Rows are points. Each copy is the shape, with its points in the same order, turned, moved and blurred by noise. Is it also mirrored, or only turned?

Shape, 8 rows:
[[ 13  -5 -50]
 [-14  14  23]
 [  4  -3  -2]
 [ 36  -5  24]
 [ 14 -71  23]
 [  3 -21  -4]
 [-54  17  37]
 [-92   9  26]]
Copy 1 (8 x 3):
[[-37 -16 -34]
 [-13  19  35]
 [-13   0   6]
 [ 25  12   1]
 [ 37 -54  16]
 [ -8 -20   5]
 [-32  10  73]
 [-58  -9  94]]
Copy 1 is: only turned
Copy 2 (8 x 3):
[[-40  37 -22]
 [ 28  12  10]
 [ -5  12   3]
 [-16   1  41]
 [-29 -56   3]
 [-15  -2  -5]
 [ 64   5  -9]
 [ 81  -2 -43]]
Copy 2 is: mirrored
Copy 3 (8 x 3):
[[ 32  17 -52]
 [-27  10   9]
 [ 12   4  -6]
 [ 24 -13  28]
 [ 13 -73  -4]
 [ 11 -12 -16]
 [-64   8   8]
 [-95  10 -14]]
Copy 3 is: only turned
Copy 4, 8 rows:
[[ 35  39  15]
 [-13 -12 -19]
 [ 12   0   8]
 [ 20 -40  19]
 [-20 -27  73]
 [  1   6  25]
 [-55  -6 -34]
 [-81  25 -37]]
Copy 4 is: mirrored

Shape, 10 rows:
[[-16  48  53 -65  18  28]
 [ -6  42 -23 -22 -36  17]
 [-15   6  42 -11  46 -14]
 [ -5   3 -11 -19 -24  18]
 [ 29 -16  20  -2  -7  22]
 [-10 -26 -16  -5  34 -31]
 [ 22   7  23  26  40  15]
 [-38   9 -33  16  48  16]
 [-28  -7  40  -9  -6 -11]
 [ 56 -25   8   8  22 -56]]
Copy 1, 10 rows:
[[-18  18  37 -88  -9 -13]
 [ 14  37 -19 -21  -2  28]
 [-30 -35  25 -34   8 -40]
 [ 22   1  -6 -17 -12  20]
 [ 42 -13  30  -5  -4 -13]
 [ -4 -60 -21  -4  16  -9]
 [  2 -19  46   0  40 -24]
 [-34 -34   3  -3  36  39]
 [-17 -21  13 -13 -37 -23]
 [ 37 -43 -17  10  29 -72]]
Copy 1 is: only turned
Copy 2:
[[ 95  18  61  -6  14 -29]
 [ 44  12  -5   5 -28  28]
 [ 16  -3  47  13  35 -40]
 [ 29 -16   8  -1 -17  23]
 [ 16 -11  11 -36  26  30]
 [-14 -30  -1   7   4 -38]
 [  8  -4  15   4  66   1]
 [  5 -33  -4  66  14  -2]
 [  4   4  47  -4   0 -12]
 [-35   1 -27 -39  38 -39]]
Copy 2 is: mirrored
Copy 3, 10 rows:
[[ -3  48 -17 -85  27  28]
 [  2  47  -1  -8 -40  23]
 [-39  12  -1 -42  39 -20]
 [  4   0   0 -10 -24  12]
 [ 33   2  13 -10  19  -8]
 [-40 -17  -8  -6  -3 -46]
 [  4  13  -8  13  54 -12]
 [-46   3 -43  23   5   3]
 [-25   0  40 -31  17   5]
 [ 12   9  16  -2  23 -90]]
Copy 3 is: only turned
Copy 4 (10 x 6):
[[-66  53  24 -20  22  58]
 [ -8  41 -55 -23   8  26]
 [-41   5  39  -7  22  -8]
 [-15   0 -40  -4   0  24]
 [  5 -14   9  -3 -10  31]
 [-24 -44 -14 -17  31 -24]
 [ 10   0  35   1  31   0]
 [-12   3 -25  26  62 -22]
 [-43   6   5  -1 -23 -11]
 [ 15 -51  28 -60   7 -20]]
Copy 4 is: only turned

Shape, 13 rows:
[[ 28  30 -48 -42  11 -26   9 -44]
 [-37 -57  22  17 -32  -9  33 -56]
 [-50 -17 -42  44   0  -5  16 -37]
 [-37  -8  12  32 -10 -64  52  10]
 [-52  33  -3  33  10  12 -33  -8]
 [ 19   2 -71   3  -8 -65  -8 -27]
 [ 30  27  22  33 -31 -37 -56 -10]
 [-27  28 -62 -45 -20  20  11  36]
 [-42  15  -1   8 -43 -76 -18  26]
 [-45 -26  -8   1  56  -6  32 -19]
 [-32 -45  35  19  21  21  44  11]
 [ 10  26 -17   3  -3  18 -13  11]
 [ 49 -14  28  -1  35 -36 -53  55]]
Copy 1 (13 x 8):
[[ 70   3 -14 -15 -29 -29  25 -34]
 [-47 -36  71  -8  -7 -24  25 -50]
 [-30 -54  -5  22 -32 -31  28 -67]
 [-53 -15  21  20 -36 -75  60   5]
 [-50   2 -48  14 -22 -20 -15 -43]
 [ 56 -55 -14  13 -49 -49  11  -8]
 [  2   2  10  44 -23 -24 -53  31]
 [  5  -9 -59 -42 -51  27  52  -1]
 [-37 -18  -2  -5 -79 -60   0  33]
 [-31 -19 -22 -14  23 -56  54 -54]
 [-69 -14  16  -3  36 -17  63 -16]
 [  5   5 -33  18 -10  14  14   3]
 [  3 -15 -30  10  42 -42 -13  79]]
Copy 1 is: only turned
Copy 2:
[[  9  37 -55 -29  68 -51  28  -1]
 [-10   0  10  39   5 -36  12 -95]
 [  0  -5 -54  45  -8  -8  44 -48]
 [ 11  37  22  62 -12 -49  50 -15]
 [-34  17 -47  37 -13  18  -6   5]
 [ 61  20 -65  -2  24 -56  29  -2]
 [ 37  58 -17  -6 -12  -4 -51   4]
 [-39 -20 -33 -43  -1 -35  53  35]
 [ 16  22  -6  34 -41 -71  -7  28]
 [-22  -8 -13  62  55  -8  49 -18]
 [-30  -7  45  45  22  14  40 -38]
 [ -7  20 -25 -26  10  10  14  12]
 [ 53  13  33   3  42  14 -32  54]]
Copy 2 is: only turned

Shape:
[[ 26  -4  -1  17  -8 -12 -17  13  -1   6  -6]
 [ -5 -13  -7  14   4  -1 -15  -6  -6  10  -9]
 [ -5  -8  -8   2  -3  -2 -16  -7 -12   5  10]
 [-10  -6  -2   4  -9  -5  95   2  -9 -18  -7]
 [ -9   6  -1  -8  -4 -10  -7  23  -6   8   9]
 [ 29   5   5  12   2 -14 -19  -8  19   5   7]
 [ 17  -2   2  13 -14   0 -19  -1  12   7  13]
 [ -2   9  -7  15  14 -13   0   2 -11 -17  14]
 [  7 -37  23  14  -7 -23 -10  -8  -7   4   4]
 [-11   0   2  14  16  -6   1  -7   0  12  19]
 [ 13  13  -3 -11  14  -7  14  -9 -11   2   4]
 [ -1   5  21  11 -13   1  -7  -9 -12  -4  -3]
 [ -7   7  -2  -5  -7 -17 -20  -8  11  -7  -9]
 [  3  11  10  11   3 -11 -20   5   4  13 -10]
 [ -7  12  -8  10 -13 -24   9  -8 -15  10   3]]
Copy 1:
[[  1 -11   3   2  -4  -7  -3  32   8 -15  -7]
 [-14  -8   1  18  -2   6   2   7  -3  -3 -19]
 [-19 -13  -8   6   7   6   4   7 -11   5  -7]
 [ 19  16  -6   6 -43 -24  57 -49  12  22  23]
 [ -1  -6   5 -19   4   1  10  12 -11  15 -11]
 [ -5  -1   0   7   8 -21 -28  19   8 -10   1]
 [-13 -10  -3  -3   6   1 -19  18  13  -4   2]
 [ -5   8  11  14  15  -7  19  13  -9   9  10]
 [-35 -18  11   0 -13 -16   5  -1  -3 -25  -5]
 [-15  -3  13   8  19  -4   4  -9   5  11  -9]
 [ 10   5 -12   8  13 -22   9  -8 -11   2  -4]
 [-23  17 -11  -6   0   0  11   7   2 -10  -6]
 [-19  11  -1   2  -8  -3 -13  17 -18  12 -10]
 [ -8   9   7  -3   4  -5  -7  19   2  -3 -24]
 [-17   0  -8   6  -4 -22  21   9   4  22 -13]]
Copy 1 is: mirrored
Copy 2, 15 rows:
[[ 17 -11  11  16  -6   1 -23 -11  -1 -16  -7]
 [ -1 -16  15   0  16   3  -9  -9 -13 -13  -7]
 [ -6 -22  13 -15   9   0  -8 -11 -10 -13   8]
 [-33  39  28  27 -42  21  47  -1 -23  -9  29]
 [ -1 -22  -4  -1 -12   9  -7   8  -7   5   6]
 [ 14  -4   7  16   7 -21 -25 -13  16 -12  -1]
 [ 10  -9   9  -6   3   0 -25 -18  17  -8  -1]
 [-20 -15   5  15   2   2 -15   0  -3 -25  20]
 [-12 -17  43   2 -11 -18 -23 -17  -9 -14 -10]
 [-16 -11  19   4  15  -3 -10   1   0   5  14]
 [  4  11   4   6   0 -13   2  12 -10 -18  25]
 [-12   5   6  -3  -7   1 -22 -15 -17  -5   0]
 [-11 -15 -16  -1  -2 -19  -8 -12  -6  -9  -4]
 [  4 -16  -2  14   6  -8 -25  -3  -8   3  -9]
 [ -1 -13   6  14  -5  -4  -2 -16 -22   0  28]]
Copy 2 is: only turned

Shape, 17 rows:
[[  1  21  20 -10  45  -1   2  53   3  18 -18  28]
 [-10 -20  21 -14  13 -10  -3 -10  13  18  -8 -12]
 [-22 -24 -10  -7  -8  16  13  23   5  20  21 -13]
 [-13  21  -4  63 -13   6  -5 -12   4  12   1  20]
 [ -9 -10   5  -9  10 -13  -9  21 -42  18  -2   6]
 [-54  -3  -9 -13   2  15  -8  -5 -85  20  -8  18]
 [ 11  45  -2 -16 -17  -1  95 -22   6  26  -1  55]
 [ 20 -18 -24  38  62 -48  21   2  -3 -24 -18 -16]
 [-11 -12   7  -9  -9 -35  23  -4  12 -10  16   7]
 [ 16   8  20 -11  -3  10 -12 -25  26 -36  29 -17]
 [ 18 -19   7  -3  17  13   2 -12  -2  13 -15  22]
 [ 18  15 -33 -19 -21   5  20 -13  12  10  14 -17]
 [ -2  -6  11  -5 -14  14  10 -14  17 -39 -14  -6]
 [ -1   4 -78 -16  33 -11   1 -14   7  23  -2  -2]
 [ 17  13 -64 -19  -6 -13   3  -8  15  22 -21  16]
 [ -7  25 -37  23  -9  11   3  46 -80  29  20  30]
 [  3  28  11   7 -20  10   1 -18  18  12 -16 -18]]
Copy 1 (17 x 12):
[[ 12  -4 -25 -21  17  -3   3  64   8  -2 -53  30]
 [ 22 -20  -9  -7   0  -4  -1  -4   7  26 -25  -2]
 [-25 -22 -19 -22 -17  16  16  17   8  35 -13 -13]
 [-28  35 -11  24 -15 -15  -6  18 -36  -3 -14 -13]
 [  0 -32 -11 -33  15 -17 -13  41 -14  15 -12 -12]
 [-50 -39  -7 -40  40 -13 -53  25 -40  27 -16 -13]
 [-22  25 -23 -68 -10   1  42 -26 -67 -22 -64  29]
 [ 28 -28 -31  30  42   3  42  20 -16 -44   5 -18]
 [ -6 -22 -13 -19 -12 -25  29 -13   1  -1  -6   7]
 [  8  30   6 -22   0  -4   9 -20  33   4  23   7]
 [ 23  -1 -27 -19  -2  13 -16   9 -24   8 -11  12]
 [-10  14 -15 -48 -16  12  19 -16   4  -8 -15 -38]
 [ -7  -2  12 -13 -14  16  -4 -17  11 -19   3  16]
 [-10  -8 -71 -24  25  14   2  -8   5 -17 -32 -54]
 [ -2   1 -56 -38 -14   4  -8  -5  -5 -34 -40 -44]
 [-57  -3 -25 -53  13 -16 -10  82 -49   5  -7 -34]
 [  2  28  18 -12 -16   3  -6  -8  -2  -2 -34 -19]]
Copy 1 is: only turned
Copy 2, 17 rows:
[[ -2   7  32  -8  21  23  13  43  42  41  -2  -8]
 [-15 -26 -11 -29  -8  10  16   8  22  -5   5  -9]
 [-23 -29 -21 -13  22   7  -9  23 -15  16  -2  23]
 [-43 -21   8  56 -27  -7  17  11   5  11  18  11]
 [ -6   3 -10 -19  -5 -12  25  57   6  12  15   6]
 [-50  33 -18 -24 -14   2  44  75 -19  -3  37  33]
 [-18  21  43  -6  16 -11  52 -55  12  42  14  73]
 [ 24   2 -16  41  26  -7  57   9  14 -15 -29 -40]
 [ -2 -17  11 -10  11 -25  12  -4  13 -20  -8  20]
 [  4 -18  26  -6 -14   0 -22 -18 -25 -26  15 -23]
 [ 12 -12  -3  -2 -18  29  30  11   6   9  18   8]
 [  1   7 -19   0  10 -14 -14 -29 -18  17  20  14]
 [ -3   1  13  -1 -24  15  -8 -11 -14 -23 -17  11]
 [ -1  27 -51  22  43   9  13  -6  13   3  44   2]
 [ 12  31 -38  18  11   2  -8 -15  27  19  34  29]
 [-20  28  -3  30  11 -29  25  78 -28  52  33  41]
 [-28   1   0   4 -36  -5  -9 -21   3  17   6  -7]]
Copy 2 is: mirrored
Copy 3 (17 x 12):
[[ 35  46   9   2  29   5  10  29  -1  35 -31  21]
 [ -4 -30   5  -9  11  -3   8  11  13  24  -5   4]
 [-24  12  -6 -28  -4  19   2  21  -4  27  20   5]
 [-12  -5   4  42  22  46   8   2 -16  -3  17  46]
 [-10  12 -13  -4  11 -18 -11  20 -31  27 -15  24]
 [-32   0 -28 -34  24  -4  -8 -12 -76  14 -27  39]
 [ 66   9 -19 -21  38   8  68  -1 -19   8  55  60]
 [-34  19 -33  38  64 -17  27  47  34 -12   8  -3]
 [  0 -13   9 -13  11 -14  19  35  11   0  36  31]
 [ 13 -19  32  -1   3  -1 -14  13   8 -39  37  -8]
 [ 24 -14 -30   2  21  15   5  12  -4  12  -7  -2]
 [  9  13 -21  -7 -12  -2   7 -21   4  -2  57  12]
 [  8 -11   4  -4  -8   6  29  15  -3 -36   6   6]
 [-15  29 -60 -11  28   1  -6 -24  35  -1  18  26]
 [ 11  18 -59   3  -6  -2  -2 -17  27  -4  23  39]
 [-13  65 -38  16  18  15 -16   7 -80  21  16  47]
 [ 12 -12  16  22  -4   8  21 -26   0  -1  18  18]]
Copy 3 is: only turned
Copy 4, 17 rows:
[[ -3 -16  -8 -20  30  -5 -18  67  -2  27  38  12]
 [-22 -31  -3   7  -4 -25  20   3   3  26   5   1]
 [-15   0 -35   2 -14   5  21   0  29  26  30 -24]
 [ -4  38 -12  24 -20 -17  11  30  37  -3 -13  35]
 [  2 -14 -22   3 -24   0 -11  24 -23  24  17  -2]
 [-43   0 -52  16 -52  38 -28  32 -25  30  -8  -1]
 [-54  45  -1 -74  17  28  43  22  -4   1 -11  40]
 [ 31   3 -58  -3  32 -62  21  19 -26   1 -14   3]
 [-30   1 -13 -24 -12 -31  20   7   0 -12   8 -12]
 [-15   8  22  12  25 -13  -7 -39  11 -14  -3 -14]
 [  1 -25 -12   3  11  12  12   4   3   7  -8  28]
 [-10  29  -9 -34  -1  -1   9 -27  25  30  -8  -7]
 [-21  -7  -4   6  20   1  12   0  23 -12 -25 -25]
 [ -7  10 -67 -38   9 -24 -17 -23  20  47  -5  22]
 [  1   3 -33 -57   0  -8 -12 -13  29  35 -20  25]
 [ 20  51 -40 -11 -56  40 -32  42 -11  22  22  12]
 [-14  17  26   3  -2 -13   9   2  27  29 -17   0]]
Copy 4 is: only turned

Shape (15 x 12):
[[ 30   5  -6  21  36 -16  46   0 -25  51  64  21]
 [  6 -27 -62  28   7 -30  -2 -20  -1  31   6  -7]
 [-42  24  -4   8  12  52   8   7 -21  58   2 -15]
 [  0   5  52  26  35 -25  12 -14  15 -14 -67 -31]
 [ -3  -3   3  27 -32 -33  16  32  24   6  21   2]
 [-36  13 -12  39   4 -24 -27 -10  14 -22  11 -33]
 [-23 -21 -44 -28  30 -49  27 -27   9  13  60  31]
 [  2  57 -27  16  14   1  28  -3   9  49 -63 -54]
 [-15 -31 -12  12   9 -44 -30  36  16   8  -8  17]
 [  1  -5 -21  21  18  32  20 -20  52  36  63 -56]
 [  6  21  19  11  -4 -16 -40  41 -49   8 -19 -56]
 [  1  40  32   8  18  11  35 -18 -12  17 -55  51]
 [ 22  19 -10 -26 -41   1  37 -14 -46 -23  -3 -45]
 [ 38  31  33 -10  -1  -5  19 -23  18  18  24  30]
 [ -6  19  -4  27  17  27 -22  51   9 -17   2 -29]]
Copy 1, 15 rows:
[[ 18  25   3  73  28 -75  -8  36 -41   9  26   6]
 [ 30 -38 -34  45  34 -40 -20   7  -6   5 -21 -14]
 [-51  -4  26  18  16 -16 -16  65  15  42  -2   4]
 [ 15 -13  54  -1 -11 -17  69   3  30   9 -24  23]
 [ 48  23 -23   1  -3 -18   5  22   9  31  14  -3]
 [  5   6   1 -15   8 -29 -22 -33  30  25 -13 -13]
 [ 20 -30 -48  21  15 -72 -36 -13 -61  35  10  32]
 [-35  -7  -8   3  19 -47  45  65  45 -16 -52  16]
 [ 55 -26  -8 -11  45 -11   6   3   0  46  11   0]
 [-22 -16 -20  55 -25 -64 -41  11  50   1  33  19]
 [ 14  18  50 -29  47  -6 -11  33  25 -23 -15  -6]
 [-27  17  21  27  -1   8  69  42 -32  31 -18  37]
 [ -1  17   1 -11 -39  -7 -19  41 -30 -57 -20  -9]
 [ 19  36  -3  45  -8 -11   8  14 -16   9  11  67]
 [-10  10   9 -19  33  -8   8  11  31   5  42 -14]]
Copy 1 is: mirrored
Copy 2:
[[ 55 -17  15  26  47 -69 -11 -14  11  26  16  16]
 [ 29   0  20  19 -55 -36  -9 -14  28   1 -10   5]
 [ 10  10 -14  20  -1   7  18  28  -7  84  10  12]
 [  8  44 -17   9  11   1  65  11 -45 -30 -45 -13]
 [-32 -11  -4   9  23 -32 -16  17  26 -12 -12 -18]
 [-30  33 -18  39 -30 -23   7 -12  -7  -2   2 -48]
 [ 11  -6 -27   4   1 -65 -16 -79  35  14   5  15]
 [ 33 -15 -42  51 -33  19  44  42 -15  20 -47   2]
 [ -8  36  -4 -25  -9 -34 -30   6  25 -10 -37 -19]
 [ 23 -40  16  37   7  14  17 -38  15  39  23 -60]
 [ -5  18 -13   2 -27 -28 -22  56 -70  20 -16 -33]
 [ 20  39 -43  14  44   7  36  28 -17 -10 -12  65]
 [-18 -51 -31  10 -22 -28  15  19 -59 -14  42  19]
 [ 15 -13 -21  18  67   5 -21 -13 -21 -17   6  17]
 [  4  30 -27  -4   3  -3   0  40  -5  20  18 -62]]
Copy 2 is: mirrored
Copy 3, 15 rows:
[[  6  21 -46  35  11 -16  43  41 -15  53   8 -21]
 [  5   4 -74 -18 -10 -56 -22  -4 -10  27  11 -11]
 [-42  17  14  21 -13 -32 -21  -4 -17   9 -58 -48]
 [ 68 -19  -9 -44 -17  17   1  -7  18 -26 -72  -1]
 [  8 -29  -4 -16 -22 -37   0  24  48  25  14   4]
 [ 26 -23  -6 -26   2 -72   1 -28   6 -21 -12   3]
 [-16  41 -45 -57  36 -46  30  15   2  51  22  -2]
 [ 30   0 -19 -30 -74 -15 -24   9 -30 -21 -43 -71]
 [ 23 -19 -23 -36  21 -49 -42  30  21  28 -20  18]
 [ -9 -24 -30  -3   6 -45  23 -31  22  34  -3 -95]
 [ 20 -21  -8  22   4 -18 -43  38   5 -68 -20 -15]
 [ 31  27  18  -8 -43  37 -11   9 -23  28 -46  16]
 [-24   3 -17 -18 -28  29   3   3   7 -64  35 -13]
 [ 40  29  10   0  -5  17  11   0  13  40  19 -24]
 [  5 -59  24  -1  15 -32 -17  11 -13 -11 -20 -27]]
Copy 3 is: mirrored

Shape, 15 rows:
[[  1  29   1   0  35  22 -23  -6 -35  26 -21 -27]
 [ 60  50  -6 -22  14 -26   5  24  12 -23  -3 -17]
 [ -9   1  48 -34  37 -18  66 -10 -30   9 -12 -31]
 [-25 -27  -3  42  16 -16 -61  15 -25  53  48  -9]
 [  9 -52   4   6  -9  40  -9  -1   0  -9 -14 -13]
 [ 21  -8 -11 -26  11 -37  22   1  47   9  14  -4]
 [-11 -17 -17  48  -6  35  -7 -24  37 -19 -26  16]
 [ 27  43  -2   8  35  31 -12  12  46  31  70 -29]
 [-35 -34 -60  -1 -20  18 -21  10 -23  11  -5   9]
 [-36  10  55 -59  13 -12   8 -40 -17   3  20 -30]
 [  1  -4  29 -14  43  24 -13  12  -5  26 -53 -12]
 [  0 -58 -52  -2  14   9 -38 -41 -43  16  27  26]
 [ 26 -36 -18  32  35  33   3 -12  44 -18  -4 -53]
 [ 45  62   9  -5  14  22  19  43  25 -27  -4  20]
 [ 18   3  -7   1 -26  19  -1 -22  -6  28   1  -3]]
Copy 1, 15 rows:
[[ -3  37 -36 -21  10   7 -10  58  10  -4  27  -2]
 [ 11  15 -22 -14  67 -31  -6 -10  27 -25 -28 -41]
 [ 22  23 -17  -6  25  86 -33  -4  17 -30  -7  16]
 [  6   5 -59 -14 -95 -26  -2  13  15  15  33 -21]
 [-25  -1 -11  21   5  -6  -5   2 -41  29  36   4]
 [  1  -6  -7  -4   8 -10   4 -33   4 -39 -31  -5]
 [-34  -3  34 -11  -6 -34  -3  13 -28  35   2  20]
 [-27  20 -33  -8 -10 -66 -77   1  31 -39   4 -36]
 [-39 -33   4 -11 -23  -4  40  20   6  13  45 -24]
 [ 18 -11 -30  42 -13  68 -39  43   9 -34 -22  -1]
 [-12  28 -42 -39  21  16 -12  42 -34  -6  12  20]
 [-64  20 -16  23 -53   3  39   2  17  32  21 -31]
 [-27  37  28  -6  -3 -23 -41 -15 -54   9  19 -26]
 [-19  -4 -26 -31  81 -33 -37  -4  29   4 -29   2]
 [-12  14 -12  35   8 -16   8  10  21 -10  31  20]]
Copy 1 is: mirrored
Copy 2, 15 rows:
[[ -3  20 -10  10   9 -15 -43  -3  14  33  -9  45]
 [-48 -49   4  24  -3 -14  -5  21 -25   2  33  20]
 [-22 -35 -37  -5   4  -1 -37 -79  24  39  32   2]
 [ 42  40  30 -23  25 -28  13 -39 -32  10 -58  28]
 [ -2   1   1  16 -31  13 -17 -15  26   8 -55 -27]
 [-36 -31  26 -10  -2   3  12 -35   5 -35  20  -3]
 [ 17  21  -4 -14 -36 -15 -15  25  38 -30 -24 -39]
 [-10 -18  50  33  66 -54 -23  -1   3 -29  -9   7]
 [ 11  37 -30  -9  -2  40  19  -3   9 -21 -57  14]
 [ -3   5 -19  23   4   9 -66 -91 -16  -3  28   3]
 [  9 -17  11  -4 -22   9 -53 -15  39  34 -10  37]
 [ 12  81  14  18   1  36  39 -25   8  13 -29  -5]
 [-46   1  34 -13   0 -17 -32  10  34   2 -40 -48]
 [  3 -70  -6  36   3 -19 -14  43   8  -8  30   5]
 [ -8  14 -14  33 -19 -24   3 -21  20 -18 -21  16]]
Copy 2 is: mirrored
Copy 3:
[[ 15 -32  40 -12 -30  28 -28  30   0  55  -2   7]
 [ -6 -13 -14 -12 -27   6 -31  49 -52 -33  -2  13]
 [ 15  19  10  39  22 -32 -25   2  -3  32 -12  58]
 [ 28 -44   7 -43  16 -10   5  -9  -1  73  15 -78]
 [ 13 -33  10  -3 -32  -8 -28 -37  47  -6   6 -13]
 [ 15  27 -26 -17 -25 -20  15   5 -22 -17  -9  -2]
 [-20 -19  12  31 -51  15   9 -11  46 -12 -21 -55]
 [ 14  22 -29 -27 -28  70 -37  -6 -37  37  18 -37]
 [ -8 -14  35 -50 -35 -31 -17   4  59  19 -24 -51]
 [ 17  17  -8  -1  43  12   2  19  45  36  12  45]
 [-10 -35  48   8 -30   9   7 -17  -3  30   3  34]
 [ 33 -43 -13 -46 -52 -45 -11  19  70  53   2 -39]
 [ 43 -12  -7  13 -60  34 -14 -45  10 -15 -35 -26]
 [-59  -3 -17   5 -37  25 -51  26 -43 -20   7   1]
 [ 10   6  16  -7 -40  -4 -25  19  30   8  34 -25]]
Copy 3 is: only turned
